Rows are points. Examples show where two turns around zero, p and q, send a point. Where does a point land after both, in the order given? Backwards means that the second turn is done in reverse. Each puzzle has new turns, and all numbers are rounded.

Turn p:
[ 0.15 -0.40  0.22] -> [ 0.33 -0.15  0.32]
[-0.05  0.07 -0.17] -> [-0.18 -0.02 -0.05]
[-0.49  0.22 -0.14] -> [-0.39  0.40 -0.02]
[ 0.32 -0.06  0.03] -> [ 0.19 -0.26 -0.07]
[0.14 0.43 0.12] -> [ 0.10  0.10 -0.45]
[-0.07 -0.26 -0.07] -> [-0.05 -0.07  0.26]
Turn q:
[ 0.32 -0.33  0.19] -> [-0.36 -0.33  0.10]
[-0.40  0.34  0.28] -> [-0.05  0.58 -0.13]
[-0.02  0.06  0.09] -> [-0.05  0.09  0.02]
[ 0.04 -0.12 -0.46] -> [ 0.36 -0.30 -0.06]
[ 0.07 -0.20  0.06] -> [-0.14 -0.16 -0.05]
[-0.01  0.25 -0.16] -> [0.24 0.12 0.12]
Where do these land?
p, then q backwards: [-0.57  0.26  0.15] -> [-0.30  0.38  0.42]
q, then p: [0.22 0.05 0.07] -> [0.15 0.16 0.08]
q, then p backwards: [ 0.18 -0.34 -0.29] -> [ 0.44 -0.13 -0.15]
p, then q: [ 0.21 -0.13  0.16] -> [-0.14 -0.22  0.14]
p, then q: [-0.05  0.15 -0.08] -> [ 0.15  0.05 -0.08]

Turn p:
[-0.01 -0.23  0.04 -0.02  0.43 -0.40  0.39 -0.25] -> [ 0.19  0.29  0.27  0.19  0.18 -0.06  0.60 -0.01]
[ 0.40  0.03 -0.43  0.33 -0.09 -0.02  0.17  0.38] -> [ 0.60 -0.12 -0.38  0.06  0.03  0.18 -0.13  0.26]
[-0.12  0.40 -0.15 -0.04 -0.15  0.32 -0.21 -0.08] -> [-0.19  0.05  0.05 -0.24 -0.18  0.26 -0.42  0.04]
[ 0.17  0.13  0.11  0.01 -0.20 -0.22  0.02  0.14] -> [ 0.19  0.06 -0.20 -0.04 -0.01 -0.14 -0.09 -0.24]
[-0.35 -0.12  0.40  0.24  0.29 -0.17  0.28  0.25] -> [-0.11  0.15 -0.14  0.42 -0.37 -0.17  0.46 -0.03]
[-0.29 -0.13 -0.14  0.18 -0.08 -0.20 -0.53 -0.32] -> [-0.34  0.00  0.13  0.37  0.37  0.26 -0.25 -0.21]
[ 0.42  0.13  0.11 -0.32  0.12 -0.16 -0.01 -0.25] -> [ 0.26  0.14  0.35 -0.25  0.17 -0.29 -0.06 -0.14]
[-0.05  0.11  0.21  0.07 -0.29  0.29  0.12  0.02] -> [-0.09 -0.22 -0.10 -0.21 -0.32  0.07 -0.01 -0.16]
[ 0.03 -0.03 -0.12  0.01  0.18  0.44 -0.17 -0.10] -> [-0.11 -0.21  0.28 -0.04 -0.08  0.11 -0.17  0.32]
[-0.20 -0.30 -0.03 -0.47 -0.22  0.13 -0.06  0.22] -> [-0.41 -0.14 -0.27 -0.27  0.22 -0.23  0.07  0.17]
Turn q:
[ 0.12 -0.11 -0.10 -0.21 -0.27 -0.35  0.00  0.22] -> [-0.01  0.08 -0.22  0.19  0.06 -0.27  0.33  0.22]
[-0.33 -0.14  0.32 -0.10  0.16  0.30 -0.14 -0.28] -> [-0.19 -0.16  0.47 -0.34  0.00  0.00 -0.05 -0.22]
[ 0.22 -0.02  0.10 -0.09 -0.08 -0.01  0.25  0.57] -> [ 0.11  0.23 -0.19  0.11  0.20  0.30  0.44  0.16]
[-0.07 -0.02  0.14  0.24  0.21 -0.04  0.05 -0.45] -> [ 0.09  0.08  0.29  0.00 -0.18 -0.10 -0.33 -0.29]
[ 0.08 -0.03  0.00  0.00 -0.40  0.25  0.06  0.10] -> [ 0.02 -0.21 -0.06  0.01 -0.25  0.19  0.28  0.14]
[ 0.14 -0.18 -0.24 -0.13  0.18  0.01  0.08  0.08] -> [ 0.26 -0.10 -0.04  0.05  0.29 -0.05 -0.01  0.09]
[ 0.39  0.24 -0.26  0.21  0.19 -0.50 -0.55 -0.18] -> [ 0.11  0.27 -0.59 -0.16 -0.09 -0.50 -0.46 -0.06]
[-0.13 -0.09 -0.15  0.10 -0.17 -0.04  0.05  0.39] -> [-0.06  0.09 -0.04  0.11  0.04  0.14  0.11  0.43]
[-0.43  0.35  0.19 -0.03  0.18  0.38  0.21 -0.45] -> [-0.34 -0.28  0.39  0.05 -0.07  0.30 -0.30 -0.49]
Where do these land?
q, then p: [ 0.03 -0.10 -0.06  0.07  0.18  0.34 -0.38  0.28] -> [-0.15  0.05 -0.01 -0.28  0.10 -0.33 -0.08  0.40]
p, then q: [ 0.36 -0.61  0.24  0.11 -0.18  0.10 -0.05  0.14] -> [ 0.52  0.21  0.32  0.11  0.12 -0.36  0.03  0.24]
q, then p: [-0.50  0.44 -0.12 -0.51 -0.49 -0.15  0.02 -0.41] -> [-0.49 -0.06 -0.24  0.53  0.21  0.45  0.50 -0.26]
q, then p: [ 0.05 -0.18 -0.20  0.29  0.25 -0.08 -0.24  0.26] -> [ 0.10  0.18 -0.09 -0.04 -0.01 -0.30 -0.39  0.25]
q, then p: [-0.07  0.13 -0.13  0.01 -0.07 -0.24  0.17 -0.04] -> [ 0.05  0.01 -0.07  0.26 -0.06  0.21 -0.07 -0.07]
p, then q backwards: [-0.35  0.31  0.14  0.10  0.51 -0.48 -0.01  0.01] -> [-0.05  0.07  0.34  0.29 -0.05 -0.61  0.38  0.10]
p, then q: [-0.05  0.00  0.12  0.28  0.05  0.15 -0.24  0.02] -> [ 0.01  0.06  0.13 -0.18 -0.28 -0.02 -0.03  0.21]
p, then q: [ 0.15  0.13  0.03  0.01 -0.19  0.28  0.20  0.29] -> [ 0.09 -0.25 -0.19  0.07  0.02 -0.19  0.27  0.24]
q, then p backwards: [-0.06 -0.24 -0.04  0.04  0.01  0.11  0.25 -0.23] -> [ 0.25 -0.04  0.10  0.20  0.18  0.07 -0.06 -0.20]
p, then q backwards: [-0.14  0.12 -0.01 -0.48 -0.04 -0.14  0.21 -0.23] -> [-0.04 -0.08  0.47 -0.09  0.19 -0.07 -0.27  0.20]
p, then q backwards: [ 0.59  0.01  0.04  0.08 -0.03  0.12  0.07 -0.09] -> [ 0.22 -0.38 -0.14  0.03  0.13  0.25  0.01 -0.30]
